Every row gives one point. Each copy is the shape, with its points in the same order, stretched, turned, moved and blurred by noise. Some copies are also mirrored. Which?
In the rows, zero is written as 128.

Shape (5 x 2):
[[ 96 209]
 [177  92]
 [ 97 130]
 [121 125]
 [136 129]]
Copy 1 (5 x 2):
[[114 220]
 [174  82]
 [100 136]
 [124 126]
 [142 132]]
Copy 1 is: only turned
Copy 2 (5 x 2):
[[ 76 187]
 [156  80]
 [139 159]
 [135 138]
 [136 132]]
Copy 2 is: mirrored
Copy 3, 5 rows:
[[147 222]
 [ 70 110]
 [153 141]
 [117 146]
 [115 135]]
Copy 3 is: mirrored
Copy 4 (5 x 2):
[[190 188]
 [ 82  99]
 [169 114]
 [144 116]
 [130 125]]
Copy 4 is: mirrored

Shape:
[[103  69 139]
 [152  76 112]
 [116 152 123]
 [179 169 121]
 [ 96 100 147]
 [124 159  50]
 [135 119 177]]
Copy 1:
[[143  58 140]
 [151  90  87]
 [106 143 138]
 [144 183 103]
 [134  92 166]
 [ 46 153  83]
 [185 124 161]]
Copy 1 is: only turned
Copy 2, 7 rows:
[[ 68  97 148]
 [116  79 130]
 [ 97 147 101]
 [162 149  96]
 [ 72 133 141]
 [ 96 107  46]
 [121 149 158]]
Copy 2 is: only turned
Copy 3:
[[147  99 191]
 [122  61 151]
 [131 136 122]
 [ 80 113  78]
 [133 122 172]
 [179 104  73]
 [ 77 131 165]]
Copy 3 is: mirrored

Shape:
[[142  67 108 119]
 [159 150 148 116]
 [143  43 158 110]
 [103 115  79 150]
 [121 119 151 109]
 [153 173 150 114]
 [ 80 105 115 116]
 [114 172 200 155]
 [122 158  76  37]]
Copy 1 (9 x 4):
[[169 107  89 118]
 [130 142 152 123]
 [171  58 116 114]
 [129 144  65 158]
 [117 108 132 131]
 [112 153 164 132]
 [104 105  85 142]
 [ 93 119 184 187]
 [ 89 154  95  57]]
Copy 1 is: only turned
Copy 2, 9 rows:
[[155  83  80 162]
 [127  96 140 104]
 [196 101 105 181]
 [ 81  92  66 164]
 [137 126 116 135]
 [104  99 149  90]
 [114 140  68 149]
 [108 147 187 141]
 [122 123  41  39]]
Copy 2 is: mirrored

Shape, 9 rows:
[[158  80 146 148 127 130]
 [115 161 131 107 157 139]
 [131 163 101 159 136  99]
 [162 105 133 110 188 117]
 [137 141 159  83 112 172]
 [ 70 141 139   7 108 150]
 [135 147 142  86 126  81]
 [169 110  97 100 115 122]
 [123 134 128 113 119 139]]
Copy 1:
[[139  75 151 106 115 155]
 [129 144  79 131 133 113]
 [138 131 114 162 164  95]
 [160  88  90 100 114 110]
 [108 148 110  75 129 140]
 [ 41 145  48  76 147 152]
 [ 90 112 104 116 133  87]
 [124  99 117  79 184 123]
 [113 127 106 116 148 138]]
Copy 1 is: mirrored
Copy 2 (9 x 6):
[[117  94 182 110  90 143]
 [140 126 124 142 163 132]
 [120 125  90 136  83 141]
 [156  72 148 100 151 166]
 [149 138 178 127 155  88]
 [ 98 134 168 110 247  70]
 [120 137 128  76 152 130]
 [139  77 145  91 105  99]
 [119 121 149 129 127 112]]
Copy 2 is: mirrored
Copy 3:
[[139  90 142 175 142 148]
 [122 175 152 127 155 111]
 [117 138 111  80 149 140]
 [116 132 108 182 174 132]
 [174 182 177 171 119 102]
 [109 226 182 168  78  25]
 [128 146 109 136 132  66]
 [131 148  94 149 112 124]
 [133 152 154 135 123 114]]
Copy 3 is: mirrored

Shape (11 x 6):
[[ 95 215 110 188  84 111]
 [102 164 128 160 169 182]
 [124 108 137  96 133 171]
 [121 148 101 125 139 107]
 [110  98 161  86 149 122]
 [162 154 113 138 148  86]
 [144 103  99  52 152  94]
 [ 91 142 131  85 117  79]
 [ 89 142 156 143  99 130]
 [ 67 138 123 169 110 110]
 [106 132 169  81 169 177]]
Copy 1, 11 rows:
[[205 177 165 139 120  20]
 [159 164 121 205 129 151]
 [130 104  68 154 122 140]
 [124 101 138 136 132  85]
 [ 83 124  80 109  95 139]
 [131 104 151 105 171  96]
 [ 59  50  90 120 157 107]
 [ 87 124  99 109 102  53]
 [153 151 110 125  78  92]
 [153 146 161 148  71  79]
 [ 88 158  38 149 113 167]]
Copy 1 is: only turned
Copy 2, 11 rows:
[[153 215 150 211 158  76]
 [144 182 116  94 104 124]
 [134 113 131  97 120 132]
 [127 140 113 136 150  78]
 [160  86 132  95 116  99]
 [150 135  88 145 170  82]
 [119  74 108  91 172  74]
 [146 116 159 142 164  52]
 [165 158 164 160 115 106]
 [141 168 150 173 100  73]
 [168 117 131  56 111 123]]
Copy 2 is: mirrored
Copy 3:
[[ 76 201 182 179 164  37]
 [ 70 160 168 150 147 187]
 [117 117  94 114 156 173]
 [108 176 115 158 106 118]
 [101 100  80  87 106 148]
 [144 179 152 120  83 102]
 [142 160  46 121  84 145]
 [ 80 156  77 110  92  87]
 [ 73 113 129 137 148  75]
 [ 66 128 143 173 124  80]
 [ 76 123  94  82 150 198]]
Copy 3 is: mirrored
Copy 4:
[[140 107 191 241 100 177]
 [ 90 126 129 175 170 170]
 [112 137  90  90 125 130]
 [142 134 134 165 126 110]
 [134 112 124  61 132  92]
 [180 143 154 158 141 118]
 [143 153 113  84 106  47]
 [151 108 165 112  98  74]
 [133  83 148 133 116 154]
 [138  68 123 173 109 142]
 [ 83 134 144  81 153 120]]
Copy 4 is: only turned
